Every row gives one point. The points of each table are mixes of a few directions, plus a little noise. Count the directions of each table, and those that both share. Where both have some left over, give the other angles between the two spaces (their principal angles), to ten degrees, smallest first.

First (4 x 3):
44 -23 81
-21 30 -79
14 24 -41
-37 -31 37
Second (4 x 3):
13 18 -26
2 15 -29
56 -26 98
-71 -7 -42
Directions: first 2, second 2, shared 2

First:
-35 -10 34 -10 46 26 -7 0
-29 -18 9 -24 91 87 -61 9
-11 15 -12 -35 -24 -15 -27 5
-37 -10 8 -25 -4 -9 20 -17
36 10 40 47 -8 4 31 33
-29 53 -18 -41 -66 -133 -49 -18
4 -34 -28 37 14 -15 54 -52
76 7 21 115 70 12 -11 18
11 -14 -9 -61 -148 29 107 33
14 1 -42 -1 29 14 -55 -11
Second, 10 rows:
-88 18 21 -11 -40 -33 15 -98
47 7 -1 11 9 6 -5 23
-43 -40 -26 16 -4 32 -1 50
41 76 26 125 -103 -12 16 -89
89 12 -7 46 2 21 -8 48
-50 -64 -26 -73 61 19 -9 71
-45 -18 10 -106 56 -30 -3 -20
53 -11 -14 12 21 22 -9 60
3 -2 11 -72 46 -23 -5 -9
-8 22 6 51 -47 -2 8 -36
Directions: first 5, second 3, shared 1; angles 50, 70

First, 8 rows:
-39 54 39 2 11 43 8 -4 -11 0 -27
-59 45 -4 20 10 32 42 37 1 -15 28
-34 -12 -1 -42 76 -105 -93 17 -7 36 -13
-2 29 -4 -1 -36 36 28 67 -11 16 -9
16 -18 -66 7 -50 -6 44 110 4 10 48
102 -92 -6 18 -29 -4 1 -138 25 -39 9
-77 68 59 -3 60 21 -19 -35 -11 -3 -32
94 -74 -18 -2 -41 -17 -10 -53 10 -4 -4
Second, 10 rows:
-1 39 104 11 21 76 -15 -3 -21 81 -79
2 25 89 28 15 79 7 -28 -9 58 -55
-8 21 -20 -26 -18 -15 -9 45 -12 -2 -7
0 -41 -109 -22 -18 -89 6 14 19 -79 78
-8 43 64 -7 2 46 -17 28 -25 58 -66
16 -49 -13 24 25 -24 4 -67 25 -16 40
8 -61 -138 3 -27 -83 42 -19 38 -125 120
0 6 49 -16 30 -4 -47 5 -14 59 -48
4 -11 -2 3 11 -10 -7 -15 2 1 5
-8 27 -23 -5 -39 25 35 32 -4 -29 10
Directions: first 4, second 3, shared 2; angles 40

First, 8 rows:
11 5 27 -3 34 -24 -6 -18 -28 -15 2 7 -27 -26 16 8 -33 -1
-30 -8 -60 11 -77 54 5 44 68 38 0 -15 62 61 -32 -20 74 1
19 3 39 -7 50 -37 -7 -27 -41 -24 1 12 -37 -40 22 11 -47 0
-11 -5 -29 4 -32 22 3 16 28 17 -3 -9 26 24 -14 -9 33 1
31 6 60 -11 78 -55 -7 -41 -68 -39 4 18 -60 -59 32 19 -75 -3
-37 -12 -79 13 -102 73 9 58 83 49 -3 -24 79 78 -41 -23 98 -1
45 11 91 -15 118 -84 -9 -65 -100 -57 2 24 -90 -88 48 26 -111 -2
-27 -7 -51 7 -66 48 6 37 57 32 -2 -14 49 52 -30 -18 66 3
Second (9 x 18):
-100 25 -5 5 4 25 -88 -26 -11 56 27 -25 -5 42 48 -85 -42 6
47 -23 -6 -72 -22 -38 49 44 32 -20 4 35 31 -40 -17 56 15 -8
48 17 25 138 35 44 21 -50 -46 -44 -49 -35 -52 20 -39 11 31 7
59 -32 -15 -97 -25 -53 61 56 41 -19 8 44 35 -52 -18 76 16 -13
73 -13 8 24 5 -8 63 7 -2 -47 -27 7 -6 -28 -42 58 35 -1
42 15 21 118 30 44 18 -43 -40 -34 -41 -33 -45 18 -31 5 26 9
-132 21 -17 -53 -12 9 -111 -8 7 85 54 -10 18 41 77 -103 -62 3
57 -16 3 -4 -2 -13 51 15 6 -34 -19 11 5 -27 -29 52 25 -1
-94 11 -19 -60 -16 -5 -73 3 13 62 41 2 20 21 54 -66 -43 2
Directions: first 1, second 2, shared 0; angles 80

First (10 x 24):
-49 -46 74 28 21 -76 -75 80 30 98 -86 79 44 131 18 -41 -29 42 -37 23 -27 89 -8 -43
37 12 6 29 -102 70 -5 -32 -31 -53 53 -9 -59 -96 14 20 2 -8 -44 -6 61 -33 3 34
19 22 -87 -41 98 29 65 -11 -5 -24 29 -65 12 -13 -17 -3 31 -56 54 -25 -9 -44 14 29
-4 -34 0 39 54 64 -43 139 6 76 -51 12 19 104 40 -52 17 -46 -66 -28 52 72 29 31
-3 -34 -47 21 -9 12 7 -19 -33 1 10 -59 -36 -4 -1 -18 -60 -33 -15 13 10 26 15 -9
13 15 12 10 -89 56 11 -24 -7 -48 18 -26 -31 -66 -2 42 -1 9 -20 -10 30 -2 7 -1
-2 -41 -3 22 105 -52 -59 70 -8 92 -16 69 20 100 34 -94 1 -28 -26 14 5 6 -8 35
-15 33 34 -33 -61 -45 29 -80 21 -53 3 1 9 -56 -34 64 -3 61 48 13 -49 -21 -20 -47
6 31 -12 -34 17 -1 37 -29 14 -34 12 -14 16 -30 -19 30 30 7 44 -11 -22 -34 -5 -1
-1 40 20 -41 -35 -56 32 -95 14 -57 28 13 6 -71 -33 50 12 52 61 15 -49 -60 -28 -26
Second (8 x 24):
2 4 14 -11 41 -25 -16 -37 -30 11 10 -43 -27 -1 -22 -9 -25 17 -11 21 -38 -18 27 -31
6 5 0 11 -31 53 13 55 30 -8 -14 39 37 1 29 11 48 -19 -1 -32 53 12 -12 39
18 9 23 20 6 80 26 -3 -13 13 -22 -22 101 -21 40 8 41 -18 5 -22 83 -12 54 10
5 23 26 -29 62 -45 -58 9 -21 8 26 -26 -121 24 -56 -11 -17 35 -50 19 -98 -15 7 -24
12 11 10 12 -18 68 14 42 17 -1 -17 21 55 -4 33 11 51 -18 -3 -32 64 4 9 31
12 12 18 3 8 47 1 25 2 5 -8 -1 27 -2 14 4 35 -7 -12 -20 33 -5 21 14
0 7 -10 4 -45 36 -1 88 51 -17 -7 70 -9 14 17 13 51 -14 -10 -37 30 24 -45 52
-55 -70 -81 -11 -21 -215 21 -182 -38 -12 30 -38 -63 -12 -56 -28 -184 24 81 105 -127 6 -58 -91
Directions: first 5, second 3, shared 1; angles 70, 80

First, 9 rows:
-24 -6 131 -114 24 -52 0 35 74 67 15 43 -66 20 27 -73 -33 100 -27 47 44 72 29 -86 12 67 -35 46 30 -33 -7 10
-19 -5 106 -96 21 -47 0 31 64 56 15 36 -54 17 23 -62 -26 87 -23 40 35 61 23 -73 8 55 -31 40 26 -27 -7 8
19 3 -99 89 -20 44 0 -27 -58 -51 -13 -32 51 -18 -22 57 23 -80 21 -36 -34 -53 -21 68 -8 -52 27 -37 -21 26 10 -7
6 2 -40 35 -8 17 1 -11 -25 -21 -4 -15 19 -7 -10 24 8 -31 7 -15 -13 -22 -7 26 -6 -20 13 -15 -8 11 3 -6
14 3 -65 55 -12 29 -1 -19 -40 -33 -11 -20 32 -10 -13 38 16 -54 12 -26 -20 -36 -15 42 -5 -34 16 -21 -15 16 3 -4
-11 -4 46 -42 7 -21 1 13 28 24 7 14 -23 8 9 -28 -11 38 -9 16 15 25 12 -30 4 23 -11 17 13 -12 -4 4
-13 -3 54 -47 8 -24 1 15 30 30 8 21 -28 8 10 -33 -14 44 -12 22 18 30 12 -37 6 28 -15 19 13 -13 -3 5
38 8 -193 176 -34 81 -2 -54 -113 -102 -24 -66 99 -30 -42 111 49 -158 45 -75 -66 -108 -44 134 -14 -102 55 -71 -42 47 11 -15
-10 -5 64 -58 13 -27 0 18 36 33 7 20 -34 11 13 -36 -15 54 -16 23 21 34 14 -44 4 34 -19 23 14 -17 -4 4
Second:
5 7 -27 39 -13 27 -5 -44 -40 -38 -25 -37 37 -28 -10 20 41 -52 23 -10 -25 -16 -18 37 17 19 13 -20 2 4 -18 -2
64 -22 -32 12 17 -21 53 -40 -23 4 26 -25 81 -36 16 40 52 -96 35 -34 -38 -22 24 18 16 -47 -19 2 -3 -14 -18 31
-18 -1 98 -106 39 23 -16 41 108 37 -64 9 -125 -3 -64 -183 16 130 -41 158 40 77 -14 -60 -11 167 63 85 111 -85 -27 8
-4 12 -32 18 1 -1 -7 20 -2 14 2 9 -16 -9 5 15 -34 12 -12 -10 4 -14 2 -2 -20 -40 -2 -1 -19 14 16 -2
-51 35 -38 107 -25 79 -9 -33 -75 -19 -74 -34 -36 -44 4 -13 -5 3 13 -1 -19 -3 -39 25 55 36 11 -59 -25 33 -1 -28
19 -50 9 -19 27 -3 63 99 63 56 55 80 -66 110 -5 -53 -60 68 -32 13 31 13 30 -44 -12 -75 2 13 -4 -4 59 -6
2 -22 38 -29 -18 -19 -7 -16 -1 -40 32 3 48 53 1 29 29 -26 14 -25 1 2 0 14 6 12 -8 -12 1 6 -5 -8
31 21 -11 10 20 -30 27 -67 -40 36 -14 -46 54 -120 46 32 34 -67 32 -22 -37 -2 21 -9 32 -2 -45 7 -9 -15 -42 38
-7 -3 -39 -49 -24 -42 -78 85 60 -42 70 57 -1 107 -41 69 -71 39 -50 -25 47 -46 -3 25 -126 -93 31 23 -19 30 53 -23
-40 24 34 17 -25 -12 -20 -45 -51 -7 -9 -17 23 -30 48 44 -4 -10 18 -43 -6 10 -5 -5 43 22 -47 -39 -36 32 -16 -10
Directions: first 1, second 6, shared 1

First:
33 -41 17 14 68 53 -37 1 31 9 68 64 -90 -9 25 19 -28 9 47 -42 -36 43 -35 -124 13 -8 -20 -2 22 -110 -32 45
12 -13 8 3 18 15 -11 4 10 3 25 18 -26 -3 9 9 -11 1 14 -9 -12 12 -11 -40 2 -1 -4 1 7 -34 -8 12
-67 87 -38 -28 -135 -105 78 0 -64 -18 -141 -130 186 23 -56 -41 57 -25 -97 84 69 -90 64 258 -24 14 42 1 -45 229 70 -95
-5 6 1 -2 -11 -10 7 -2 -6 -3 -12 -14 15 4 -4 -5 7 -2 -8 4 6 -7 5 23 -3 2 4 -1 -4 19 3 -10
12 -12 6 0 19 14 -8 -4 9 3 16 18 -24 -2 8 7 -8 1 14 -10 -6 11 -9 -35 2 -2 -3 3 7 -31 -9 14
-10 10 -3 -5 -16 -12 9 0 -8 -1 -18 -17 23 2 -6 -4 8 -1 -12 9 6 -9 11 34 -5 3 3 -2 -9 30 6 -6
32 -40 20 12 66 49 -39 -1 30 8 66 59 -88 -11 26 21 -26 11 48 -41 -37 42 -33 -121 13 -7 -17 0 19 -106 -32 43
12 -20 11 7 28 22 -17 -2 14 1 30 28 -40 -5 12 7 -10 4 19 -17 -17 17 -13 -53 4 -2 -7 -1 12 -47 -14 16
22 -29 11 7 45 33 -23 0 23 4 41 40 -55 -7 20 17 -18 7 30 -23 -23 29 -19 -81 7 -5 -13 1 12 -70 -24 29
11 -13 6 0 20 16 -10 -2 10 4 21 19 -25 -5 8 8 -13 3 13 -13 -9 15 -12 -38 4 1 -6 0 4 -34 -9 13
-49 63 -26 -14 -96 -76 53 1 -44 -11 -97 -91 129 16 -37 -30 41 -17 -67 59 47 -63 47 182 -17 12 28 0 -33 153 49 -64
Second:
5 -11 -6 -2 2 3 0 -3 9 -5 15 -2 17 1 -5 -7 12 -4 -20 7 -8 4 -1 -11 0 -14 -5 -2 4 -25 -6 0
48 -91 -27 -7 33 16 -32 -21 15 -6 129 -7 47 7 40 20 13 32 -94 17 -15 19 -68 -68 -41 -56 -28 -45 -9 -24 -73 -53
-20 37 -5 8 -13 -4 20 8 15 -6 -45 -2 15 2 -33 -35 26 -34 4 11 -5 -2 35 17 28 -3 -2 26 23 -50 32 39
25 -47 -30 1 18 10 -5 -13 33 -13 75 -13 63 8 -3 -24 44 -5 -91 27 -23 18 -24 -45 -5 -57 -30 -18 19 -82 -33 -10
-60 117 28 9 -42 -21 38 27 -13 7 -158 9 -51 -6 -52 -32 -10 -49 113 -20 14 -22 85 78 50 62 32 58 13 14 88 65
-34 61 10 7 -22 -12 25 12 4 -1 -79 0 -3 -3 -41 -35 15 -37 36 1 1 -9 51 36 34 20 7 35 19 -26 48 48
-42 83 26 7 -33 -17 24 19 -21 9 -117 11 -48 -6 -29 -10 -20 -25 98 -18 17 -20 59 63 30 54 28 39 2 35 64 43
-58 111 39 9 -40 -22 27 26 -31 15 -160 12 -76 -12 -32 -7 -38 -27 141 -30 31 -26 76 86 37 81 40 50 -4 63 83 54
61 -109 -21 -12 40 19 -45 -24 3 0 151 -3 34 4 58 45 -8 58 -94 7 -10 20 -88 -74 -57 -46 -22 -58 -23 13 -87 -75
20 -36 5 -8 13 4 -22 -6 -19 6 42 5 -17 -1 35 39 -27 38 2 -13 8 1 -39 -16 -32 7 6 -27 -25 54 -32 -35
57 -107 -19 -12 39 16 -39 -23 1 -1 146 -4 31 6 59 42 -10 56 -85 10 -8 19 -86 -69 -55 -45 -21 -59 -22 16 -84 -71
Directions: first 1, second 2, shared 0; angles 70

First, 9 rows:
34 25 -32 -20 -62 31 -44 113 -24 -16 -29 39 -50 -44 -57 44 -128 4 3 29 38 -11 -7 23 -42 -37 -16 -34 82 -26 35 -81
-2 -8 -2 -5 -2 3 -1 -4 1 -5 -3 -8 -1 -4 4 6 -3 1 -1 0 -1 2 8 -2 -3 0 1 -5 6 5 0 -1
-27 -90 -13 -78 -42 39 -23 -15 19 -50 -32 -79 -29 -62 30 68 -57 0 0 6 -22 23 103 -20 -43 6 -6 -77 90 53 0 -28
65 136 -13 78 -5 -21 -13 125 -46 51 15 138 -10 37 -93 -45 -45 2 1 20 63 -40 -136 45 16 -44 -10 69 -35 -92 34 -40
-42 -52 26 -5 45 -17 34 -113 30 -2 17 -63 39 21 67 -20 104 -3 -2 -27 -45 17 38 -28 29 39 14 5 -49 43 -35 70
9 -2 -13 -13 -27 15 -17 39 -7 -11 -12 7 -21 -21 -18 22 -50 0 1 11 11 -1 6 5 -20 -14 -6 -19 37 -5 13 -32
-49 -71 27 -20 43 -14 33 -125 36 -10 12 -84 37 15 76 -10 102 -4 -3 -27 -50 24 62 -33 21 44 15 -7 -39 54 -38 70
37 65 -13 28 -17 0 -16 80 -26 18 0 71 -16 6 -55 -10 -49 4 2 16 36 -20 -62 23 -4 -29 -8 20 4 -47 22 -38
-25 -1 31 36 66 -36 43 -99 19 25 32 -18 53 54 46 -54 129 -3 -1 -28 -29 5 -17 -16 48 34 16 48 -95 11 -33 80
Second, 10 rows:
-63 24 -75 11 28 -12 61 35 -2 -47 63 30 1 -31 -20 -19 -50 8 17 -25 -7 -22 -51 -46 20 -11 -114 110 60 -71 -40 -107
-99 -57 -56 -13 51 16 55 -61 45 -19 33 -23 -12 -14 69 22 -13 47 20 21 19 -9 6 0 18 39 -30 12 -15 29 -31 2
12 16 -29 20 -28 0 -3 6 -16 72 -26 63 -16 -24 -4 28 -20 27 10 86 54 -29 -59 62 5 1 -20 -18 -8 23 30 14
98 35 7 79 -75 -17 -87 83 3 108 -85 94 -26 -29 -53 32 31 44 -27 55 52 -10 -34 49 -44 -13 56 -52 -42 11 86 32
65 73 45 -25 -29 17 -19 28 -78 25 -3 58 -6 36 -46 -5 -66 -49 13 52 40 -29 -71 67 23 -29 23 -24 22 4 21 16
-5 -40 54 -30 24 -5 -4 -33 17 -79 17 -85 27 25 15 -21 55 -38 -19 -92 -78 33 76 -79 -3 6 30 10 16 0 -26 7
-12 -17 -8 -28 -8 -26 38 -66 -18 5 3 -67 36 -30 13 -30 47 -40 20 -22 -62 33 54 -15 3 -5 -79 4 26 -9 -45 -10
-5 -49 82 -47 15 16 -22 -68 -7 -48 12 -30 14 37 44 26 27 -38 -22 -7 -17 -11 6 -26 29 24 71 -20 27 79 3 62
2 -27 75 -8 42 18 -43 33 40 -122 30 -46 5 59 0 -7 17 -23 -45 -112 -48 15 44 -99 -8 3 101 24 8 -9 2 -1
5 42 -96 46 -19 -8 21 45 18 103 -43 5 -23 -37 -20 -23 -23 58 38 46 38 28 29 93 -41 -14 -51 -55 -92 -53 1 -12
Directions: first 2, second 6, shared 1; angles 90

First:
-28 -8 -5 -14 -25 31 10 -8 -27 7 23 -53 -33 34 23 -1 8 2 7 36 -9 -19 -17 -61 -34 -23 -47 -23 -15 -34 -1 -40
-96 52 11 -30 -14 68 -5 11 -21 17 -84 -22 43 -22 -34 63 16 61 23 14 24 15 12 -14 19 16 18 25 -16 0 7 29
132 -44 40 17 62 -78 25 22 54 -32 103 205 -3 -71 -73 -66 -47 -118 -68 -19 109 -56 34 42 -15 2 22 -1 -41 78 8 55
-104 5 20 -10 2 -1 -98 -54 -57 18 -48 -4 3 5 35 17 0 7 -14 -49 2 32 -7 -28 90 51 80 23 -51 -43 23 78
68 -16 25 77 34 -13 -65 65 22 -11 63 -55 -81 54 33 -5 -52 -34 -3 -43 4 -52 -2 -34 -1 -40 -15 -41 23 -13 -23 17
58 22 3 49 47 9 12 48 2 -9 5 -39 46 -23 -63 42 -16 16 0 -59 33 -10 73 22 -9 -44 -3 -22 45 29 -19 21
24 32 -25 4 -20 -9 18 36 77 -7 -67 6 11 4 20 1 5 44 42 19 -70 35 -37 88 12 24 10 37 66 42 -17 -29
-98 -35 -45 -88 -63 14 49 -132 -99 25 -1 -50 28 8 39 -21 74 20 -2 53 -50 51 -21 -56 -22 13 -34 -5 -43 -77 28 -72
-48 7 12 -23 -9 53 18 2 -37 7 5 -27 -2 -2 -23 24 7 12 -2 31 42 -23 14 -62 -33 -23 -33 -16 -34 -19 8 -7
93 -13 -40 14 -12 -68 30 11 88 -20 -2 39 -13 12 45 -57 1 -7 23 13 -94 28 -49 107 0 26 0 27 69 41 -19 -54
Second:
-48 -10 -7 3 -12 17 -4 -21 -9 -18 5 23 -8 -31 34 55 65 -1 15 43 -6 51 -16 -16 -1 -25 9 -6 -14 -39 22 49
39 62 -73 50 -26 -40 45 11 55 80 -24 1 148 71 -34 -45 -74 40 12 -80 48 -71 56 12 70 3 19 50 -24 44 -27 -117
3 45 -63 42 -28 -22 32 -5 37 44 -11 17 107 38 -5 -2 -15 29 12 -35 34 -30 25 -3 48 -16 13 36 -24 9 -11 -67
-13 -10 9 6 -7 12 28 -20 3 -50 28 1 17 -7 -12 11 44 1 20 56 0 45 -12 3 -11 -8 -31 -6 23 -12 22 5
14 -59 78 -96 58 23 -133 38 -96 -43 0 3 -288 -63 61 2 -2 -75 -114 -17 -67 -58 -107 -41 -120 5 -12 -59 11 -28 -39 103
-13 -47 75 -22 21 24 8 -5 -8 -25 0 -42 -29 -36 -21 1 6 -9 48 51 -24 86 37 37 -4 38 9 -29 25 6 41 75
51 9 2 -3 8 -13 11 12 5 -30 24 -11 -6 35 -38 -56 -32 -6 -31 -13 6 -53 -22 3 -29 9 -50 2 34 30 -23 -66
-28 47 -80 49 -40 -14 32 -19 34 41 -9 37 117 24 19 35 25 33 22 -14 35 -5 16 -17 55 -37 22 38 -39 -17 -1 -46
-4 -37 59 -29 24 15 -20 9 -18 3 -15 -31 -59 -31 -3 -2 -16 -14 16 9 -24 38 24 22 -8 32 23 -25 7 6 15 65
Directions: first 6, second 4, shared 0; angles 40, 50, 60, 90

First, 10 rows:
55 -6 -61 -15 78 24 60 -20 44 -22 34 68 17 78 70 -61 -40 54 -10 -29 44 -5 19 -53 5 -94 -48 -21 31 -26 24 -36
50 -5 10 -35 66 96 -22 -108 5 -61 45 -98 -26 -102 -4 5 45 17 16 120 -48 18 -65 43 -58 44 -27 8 0 106 -116 -5
-29 4 -7 21 -37 -53 12 64 -3 35 -25 58 16 60 1 -2 -28 -10 -7 -69 31 -10 40 -28 33 -30 14 -6 2 -64 66 -1
-12 -1 40 -5 -17 23 -44 -34 -22 -9 -2 -78 -21 -83 -41 37 39 -27 10 66 -45 11 -37 47 -24 72 19 16 -17 58 -58 20
11 -3 -3 -4 14 15 1 -13 3 -9 13 -11 -2 -9 3 -7 3 7 3 14 -6 3 -7 3 -9 0 -7 -2 0 11 -15 -3
-61 7 28 31 -82 -71 -21 75 -30 50 -47 22 8 21 -37 32 -4 -40 -2 -60 7 -6 32 -1 31 21 43 6 -15 -50 55 23
68 -6 -56 -23 92 45 51 -46 45 -37 47 40 13 46 67 -60 -22 61 -6 2 27 -3 0 -35 -9 -79 -54 -19 29 -2 -6 -35
-31 0 22 13 -39 -27 -18 30 -19 20 -21 -9 -3 -12 -27 21 8 -27 -1 -12 -4 0 4 12 10 27 24 5 -12 -8 14 13
-117 10 59 57 -159 -125 -44 132 -60 92 -86 23 3 21 -78 67 -7 -80 -4 -92 3 -7 50 12 55 61 83 15 -33 -79 90 48
68 -8 -31 -32 91 76 24 -78 31 -55 51 -22 -6 -19 43 -36 5 43 1 61 -4 5 -33 0 -31 -28 -46 -9 18 53 -57 -24
Second, 9 rows:
-75 -50 69 11 55 -58 -7 86 -83 22 94 -9 -50 -193 170 -77 -29 81 22 -151 -48 -77 35 -75 -144 28 -15 -94 12 37 -31 -41
39 -7 -10 -6 12 34 -22 -69 35 -39 -30 -16 9 48 -72 -14 4 -28 -23 65 42 49 -18 10 61 -16 -10 35 -31 -1 -16 6
25 52 -23 -9 -22 29 41 -8 61 11 20 16 35 56 1 60 19 -17 3 67 -39 -23 -47 39 -18 -35 12 36 29 -9 8 -6
-29 13 5 -10 -35 -24 13 67 -31 18 3 3 -22 -47 44 35 2 15 24 -53 -43 -29 6 5 -46 40 4 -29 22 3 47 -18
20 -31 17 -14 25 21 -39 -45 3 -52 -14 -35 -21 -35 -27 -39 -5 -6 -17 14 28 40 -15 -13 16 14 -24 0 -39 17 -11 -23
17 23 -9 1 4 18 23 -17 38 8 22 12 28 33 5 17 7 -7 -3 42 -16 -15 -25 14 -8 -34 7 20 14 -5 -16 3
-22 47 -33 19 -50 -28 50 59 -6 70 -5 48 30 71 11 67 9 -4 24 -11 -30 -40 25 27 3 -11 35 6 53 -31 32 38
29 -76 -1 28 59 8 -74 -112 -18 -42 -75 -16 -2 66 -131 -111 -22 -27 -46 29 143 104 58 -37 152 -18 -15 23 -81 -8 -65 57
-4 32 -14 -18 -48 0 16 38 4 5 -17 0 -8 1 0 62 13 -8 17 0 -37 -10 -18 29 -16 31 7 1 20 -4 56 -17
Directions: first 2, second 4, shared 0; angles 30, 60
